Every row gives one point. The points of each table are mixes of a few directions, plus a little noise. How many directions does each table use, and how many do they share? Where both have some left over, give the other angles between the two spaces (their principal angles), to ten degrees, smallest first.

First (7 x 2):
[[ 0.87  0.57]
 [-0.73 -0.47]
 [-0.14 -0.10]
 [ 0.12  0.08]
 [ 0.41  0.27]
 [-0.13 -0.09]
 [-0.40 -0.26]]
Second:
[[-0.55 -0.36]
 [-0.40 -0.27]
 [ 0.33  0.22]
 [ 0.64  0.41]]
Directions: first 1, second 1, shared 1

First (8 x 4):
[[-0.43  0.23 -0.63 -0.24]
 [ 0.35 -0.18  0.52  0.22]
 [-0.86  0.46 -1.27 -0.53]
 [ 0.26 -0.15  0.38  0.16]
 [ 0.55 -0.29  0.82  0.35]
 [ 0.06 -0.03  0.08  0.04]
 [ 0.07 -0.04  0.10  0.04]
 [ 0.00  0.00 -0.02 -0.01]]
Second, 5 rows:
[[ 0.74 -0.38  1.09  0.45]
 [-0.49  0.26 -0.71 -0.28]
 [ 0.13 -0.06  0.17  0.07]
 [-0.32  0.17 -0.48 -0.20]
 [-0.05  0.04 -0.05 -0.02]]
Directions: first 1, second 1, shared 1

First:
[[ 0.13 -0.64  0.58 -0.27 -0.67 -0.24]
 [-0.08  0.39 -0.38  0.16  0.41  0.13]
 [ 0.02 -0.04  0.04 -0.01 -0.04  0.00]
 [-0.09  0.42 -0.39  0.20  0.42  0.17]
 [-0.05  0.22 -0.17  0.07  0.23  0.04]
 [ 0.21 -0.98  0.90 -0.46 -1.01 -0.37]
 [-0.15  0.65 -0.60  0.30  0.69  0.24]]
Second:
[[ 0.53 -0.21  0.17 -0.28 -0.08 -0.16]
 [-0.55 -0.29  0.55  0.18 -0.89 -0.20]
 [-0.03 -0.08 -0.07 -0.05  0.14  0.10]
 [ 1.74  0.43 -0.40 -0.51  0.82 -0.19]
 [-0.85  0.42 -0.10  0.53 -0.14  0.11]
 [-0.36 -0.31  0.01 -0.01  0.03  0.18]
 [-0.39  0.19 -0.04  0.24 -0.09  0.03]
 [-0.07 -0.16 -0.11 -0.08  0.21  0.15]]
Directions: first 1, second 3, shared 1

First, 10 rows:
[[ 0.20  0.39 -0.82  0.03  0.05 -0.36  0.80 -0.68  0.69]
 [-0.06 -0.06 -0.94 -0.25 -0.28  0.06  0.79 -0.56  0.87]
 [-0.29  0.25  0.19 -0.08  0.24 -0.10  0.06 -0.11 -0.27]
 [-0.36  0.75 -0.04 -0.52 -0.44 -0.45 -0.34  0.09 -0.13]
 [ 0.09  0.05  0.19 -0.04 -0.21 -0.26 -0.61  0.15 -0.19]
 [ 0.33 -0.47  0.60  0.35  0.05  0.45 -0.42  0.73 -0.36]
 [-0.58 -0.79  0.37 -0.23 -0.02  0.85 -0.06  0.31 -0.26]
 [ 0.42 -0.06 -0.39  0.40  0.40 -0.47  0.31 -0.80  0.37]
 [-0.05  0.10  0.40 -0.06 -0.12 -0.17 -0.64  0.29 -0.39]
 [ 0.28 -0.15  0.46  0.39  0.30  0.44  0.11  0.61 -0.29]]
Second, 7 rows:
[[ 0.07  0.03  0.36  0.20  0.25  0.08 -0.51 -0.08  0.32]
 [ 0.14  0.08 -0.08 -0.66  0.61 -0.30  0.69 -0.11  0.69]
 [-0.43  0.10 -0.03 -0.01 -0.08  0.23 -0.42  0.47  0.17]
 [ 0.00 -0.21  0.09  0.98 -0.93  0.29 -0.72 -0.11 -1.18]
 [ 0.24  0.00  0.13 -0.04  0.25 -0.12  0.12 -0.25  0.19]
 [-0.18 -0.03 -0.77 -0.58 -0.44 -0.20  1.16  0.22 -0.58]
 [ 0.12  0.05  0.30  0.08  0.33  0.01 -0.33 -0.13  0.40]]
Directions: first 5, second 3, shared 0; angles 30, 40, 90

First, 10 rows:
[[-0.32 -0.29  0.23 -0.06 -0.60  0.12  0.21 -0.03  0.30 -0.11  0.16]
 [-0.72 -1.01 -0.01 -0.02 -0.28 -0.12  0.05  0.27 -0.28 -0.37  0.13]
 [-0.49  0.64 -0.15  0.04  0.50  0.47  0.06 -0.13 -0.02 -0.08 -0.04]
 [ 1.46 -0.08 -0.18  0.08  0.50 -0.80 -0.44  0.17 -0.59  0.31 -0.18]
 [-0.02 -0.72 -0.12 -0.34 -0.08 -0.21 -0.18 -0.05  0.86  0.80 -0.43]
 [-0.69  0.06  0.15 -0.01 -0.90 -0.04  0.16 -0.20  0.44 -0.62  0.27]
 [-0.09  0.44  0.09  0.03  0.55  0.72  0.22  0.00 -0.10  0.35 -0.04]
 [ 0.85  0.62 -0.53  0.04  0.61 -0.81 -0.61 -0.21 -0.14 -0.01 -0.27]
 [ 0.52  0.52  0.64  0.26 -0.47  0.49  0.50  0.09 -0.43 -0.24  0.48]
 [-0.51 -0.21 -0.11 -0.04  0.21  0.18  0.02  0.06 -0.06 -0.01 -0.04]]
Second:
[[-0.08  0.18  0.12  0.27 -0.20 -0.11  0.23  0.32 -0.07  0.02 -0.50]
 [ 0.08 -0.12 -0.14 -0.44  0.14  0.14 -0.60 -0.26  0.04  0.21  0.76]
 [-0.03  0.08  0.08  0.29 -0.08 -0.09  0.41  0.16  0.00 -0.13 -0.48]
 [ 0.24 -0.56 -0.23  0.45  0.73  0.08  1.23 -1.06  0.30 -0.95 -0.28]
 [-0.07  0.30  0.12 -0.08 -0.37 -0.10 -0.39  0.57 -0.14  0.40 -0.09]
 [ 0.16 -0.43 -0.13  0.58  0.56  0.04  1.25 -0.79  0.24 -0.91 -0.52]
 [-0.01  0.05 -0.02 -0.42 -0.14  0.05 -0.71  0.10 -0.07  0.39  0.55]
 [-0.04  0.08 -0.01 -0.24 -0.11  0.02 -0.41  0.11 -0.03  0.25  0.33]
 [-0.20  0.45  0.17 -0.32 -0.57 -0.10 -0.95  0.82 -0.22  0.75  0.19]]
Directions: first 5, second 2, shared 0; angles 80, 80

First:
[[ 0.25 -0.43 -0.14  0.45  1.20 -0.21  0.29  0.80  0.51  0.41  0.20  0.44
  -0.41  0.01]
 [ 0.10  0.45 -0.16  0.05 -0.52  1.06 -0.21  0.39 -0.04 -0.01 -0.06 -0.42
  -0.01 -0.36]
 [-0.20  0.01  0.30 -0.70 -0.11 -0.60 -0.31 -0.71 -0.58 -0.23 -0.40  0.43
  -0.05  0.43]
 [-0.32 -0.12  0.42 -0.73 -0.27 -0.99 -0.22 -1.12 -0.63 -0.30 -0.34  0.36
   0.11  0.54]
 [-0.03  0.34 -0.12 -0.03 -0.53  0.29 -0.13 -0.20 -0.02  0.15  0.97  0.13
  -0.09  0.25]
 [-0.09 -0.53  0.35  0.50  0.15  0.27  0.31  0.69  0.37  0.38  0.12 -0.27
  -0.20  0.15]
 [ 0.45  0.55 -0.78 -0.09  0.73  0.10 -0.17  0.23  0.16 -0.15 -0.01  0.49
  -0.13 -0.57]
 [ 0.05 -0.18  0.02  0.59 -0.07  0.41  0.29  0.51  0.39  0.14  0.03 -0.60
   0.16 -0.29]
 [-0.16 -0.06  0.16 -0.02 -0.58 -0.34  0.09 -0.66 -0.14 -0.39 -0.48 -0.55
   0.60 -0.18]]
Second (8 x 14):
[[-0.12 -0.25  0.16  0.09 -0.05 -0.94  0.18 -0.96 -0.05 -0.45 -0.57 -0.28
   0.52 -0.05]
 [-0.06  0.21 -0.05 -0.29 -0.15 -0.20 -0.19 -0.44 -0.21 -0.02  0.36  0.36
  -0.09  0.27]
 [ 0.56  0.27 -0.31  1.22  0.60  1.21 -0.05 -0.07  0.45  0.06 -0.39 -0.45
  -0.55 -0.27]
 [-0.35 -0.12  0.19 -0.75 -0.40 -0.88  0.00 -0.23 -0.32 -0.12  0.23  0.32
   0.36  0.23]
 [-0.05 -0.08  0.00 -0.23 -0.02  0.66  0.04  1.38  0.12  0.42  0.32  0.07
  -0.20 -0.15]
 [ 0.12  0.04 -0.07  0.23  0.13  0.29 -0.01  0.07  0.11  0.04 -0.04 -0.09
  -0.13 -0.07]
 [-0.07  0.47 -0.11 -0.57 -0.25  0.00 -0.41 -0.45 -0.36  0.14  0.87  0.76
  -0.37  0.52]
 [-0.06 -0.55  0.18  0.29  0.14 -0.13  0.43  0.67  0.29 -0.09 -0.74 -0.67
   0.47 -0.49]]
Directions: first 5, second 3, shared 2; angles 70

First:
[[ 0.44  0.31 -0.44 -0.05 -0.35 -0.48  0.70 -0.12 -0.01 -0.44  0.44 -0.09
  -0.29  0.34 -0.31  0.04  0.12  0.57]
 [-0.04  0.00  0.00 -0.55  0.21  0.52 -0.33  0.01  0.14  0.39 -0.04 -0.05
  -0.06  0.08 -0.05  0.08  0.05 -0.17]
 [-0.68  0.15  0.60  0.71 -0.45 -0.09 -0.04  0.60 -0.31 -0.31  0.64 -0.45
   0.42  0.17 -0.05 -0.44 -0.60  0.96]
 [ 0.65 -0.34 -0.36  0.76 -0.11 -0.62  0.50 -0.83 -0.14 -0.34 -0.21  0.51
  -0.26 -0.47  0.15  0.09  0.62 -0.75]
 [-0.75 -0.24  0.21 -0.85  0.24  0.88 -0.25  0.17  0.56  0.72  0.04  0.14
  -0.34  0.18  0.23  0.22 -0.12  0.05]
 [-0.54  0.15  0.43  0.13  0.00 -0.34 -0.14  0.80 -0.14 -0.22 -0.24 -0.33
   0.55  0.06  0.15 -0.21 -0.74  0.67]
 [ 0.30 -0.01 -0.05 -0.08  0.32  0.51 -0.85 -0.39 -0.29  0.46 -0.36 -0.21
   0.34 -0.43 -0.20 -0.35  0.06 -0.40]
 [-0.01 -0.18  0.10  1.01 -0.27 -1.00  0.35 -0.15 -0.38 -0.51 -0.50  0.09
   0.37 -0.50  0.23 -0.43 -0.36  0.43]
 [ 0.41  0.40 -0.07 -0.62  0.17  0.68 -0.25  0.42  0.14  0.02  0.86 -0.26
  -0.14  0.73 -0.32  0.65  0.61 -0.72]
 [-0.37 -0.51  0.04  0.26 -0.24 -0.15  0.71 -0.31  0.41  0.00  0.10  0.61
  -0.66 -0.06  0.42  0.28  0.27 -0.16]
 [ 0.64  0.18 -0.43 -0.74  0.51  0.11 -0.39 -0.18  0.04  0.27 -0.71 -0.04
   0.14 -0.18 -0.17  0.09  0.13 -0.49]]
Second:
[[ 0.39  0.42 -0.09 -0.60 -0.24 -0.05 -0.11 -0.16 -1.07  0.21  0.06  0.69
  -0.47 -1.27  0.04  0.60 -0.20  0.48]
 [-0.22 -0.26  0.06  0.39  0.14  0.03  0.10  0.13  0.70 -0.10 -0.06 -0.44
   0.29  0.80 -0.03 -0.38  0.15 -0.26]
 [ 0.24  0.27 -0.05 -0.38 -0.14 -0.02 -0.07 -0.10 -0.65  0.12  0.05  0.40
  -0.28 -0.79  0.03  0.33 -0.10  0.29]
 [ 0.24  0.29 -0.05 -0.41 -0.13 -0.02 -0.10 -0.13 -0.64  0.12  0.06  0.41
  -0.27 -0.73  0.06  0.32 -0.13  0.29]
 [-0.22 -0.22  0.07  0.30  0.10  0.02  0.10  0.08  0.57 -0.07 -0.05 -0.35
   0.24  0.69 -0.01 -0.33  0.09 -0.26]
 [-0.30 -0.36  0.04  0.53  0.14  0.03  0.10  0.13  0.88 -0.17 -0.09 -0.58
   0.40  1.08 -0.04 -0.50  0.15 -0.38]
 [-0.41 -0.45  0.08  0.66  0.22  0.04  0.14  0.15  1.14 -0.14 -0.10 -0.70
   0.51  1.35 -0.02 -0.64  0.19 -0.49]
 [ 0.33  0.38 -0.05 -0.56 -0.21 -0.04 -0.10 -0.15 -0.97  0.15  0.03  0.60
  -0.45 -1.12  0.06  0.52 -0.17  0.42]]
Directions: first 6, second 1, shared 0; angles 70
